Each row is a point. A path goes straight from each point to the next, and from the last back to the first. The post is the endless flat space through its rows: a point in 2 columns, a line in 3, a plane in 4, and so on, so that a path can go around it. Count how often the path circles the post. Going back the other way cancels.

Post (2 x 3):
[[  9  17  16]
 [ -5 -51 -64]]
Path (25 x 3):
[[ 25 -25   4]
 [  6   0  33]
 [ 45 -71   7]
 [ 60 -53 -48]
 [ 33 -20 -43]
 [ 23 -57  20]
 [-21 -68 -27]
 [-52  22 -44]
 [ 24  63 -26]
 [ 40  12  -2]
 [ 14  44 -24]
 [-50  58  18]
 [-54 -11 -13]
 [-19  15 -52]
 [ 29   0 -53]
 [ -4   1 -57]
 [-43  33   2]
 [-58 -34   3]
 [ 47 -64  14]
 [ 76 -23  -6]
 [ 24 -29  26]
 [ 37 -16  53]
 [ 39  -1  -8]
 [ 16  69 -31]
 [ 22 -18 -51]]
Times around: 0

Post (8 x 9):
[[-21  14  52  30  21 -44 -35  56 -24]
 [-20 -25  19  71  26 -70 -41  45  -6]
 [  8  25 -38 -37  -9   7  -2   6   3]
 [-51 -10  53  42 -34 -55  -7 -20 -47]
 [ 14  40 -22 -28 -28 -29  28  43  15]
 [-13  49 -20 -62 -13 -46   1   8  21]
 [ -7  11   7  16  34  31  45 -58  53]
 [  0  -1  25  40  -1  30 -10 -38  67]]
Path:
[[-16  18  51  12  11   0  -6  65   2]
 [-63  50  27  -1 -22 -30   1  20 -48]
 [-43  95  29 -17  63   6  -1  12 -30]
 [-50  60  53   0  20 -27  37  -7   6]
 [-31 -21  -6  42 -36 -11  -4 -29  24]
 [-38  16  49  -8 -20  51 -45  56  -3]
 [-12  -1 -37  35 -10  15 -12  -8   7]
 [ 12  36  15  43  26  32  11  23  19]
 [ 14  19   7  25 -20 -13  30  -9  29]
 [ -3   8   1  -8  13 -48 -31 -32  68]
 [-11   4  20 -38   8 -17 -12  13  11]
 [ -5  -4  25   1  29 -78  20  39  17]
 [ -3  19  24 -16  66 -32 -32 -35  16]
 [ 18  10  -5  49  11  12 -16 -37  31]
 [-12  38  25  55  21  -2  16  26 -19]
 [ 22  70  68  24   1  14 -21   5   3]
 [ 40 -12 -14   0 -56 -83 -10  13  65]
 [ -6 -33  23   2  33 -22 -30   0  69]
 [ -6   2   1 -17  23 -13  51  30  56]
 [  2  -1 -13 -30  56 -86  19  12  31]
 [  1   1   0 -13 -10 -61  58 -47 -31]
 [-19 -10  -3 -73  -4 -32  -7 -15  17]
 [-26  13  41  -1  82  36  23  70   3]
 [-22 -13  -2  21 -49 -11  17  55  -5]
 [ -1   4  52   5  -8   4 -23  55 -12]
 [ 23  -4  24  18  -8   7 -41  28  -6]
 [ 24 -44 -10  29 -24  53 -27 -14   9]]
Times around: 1
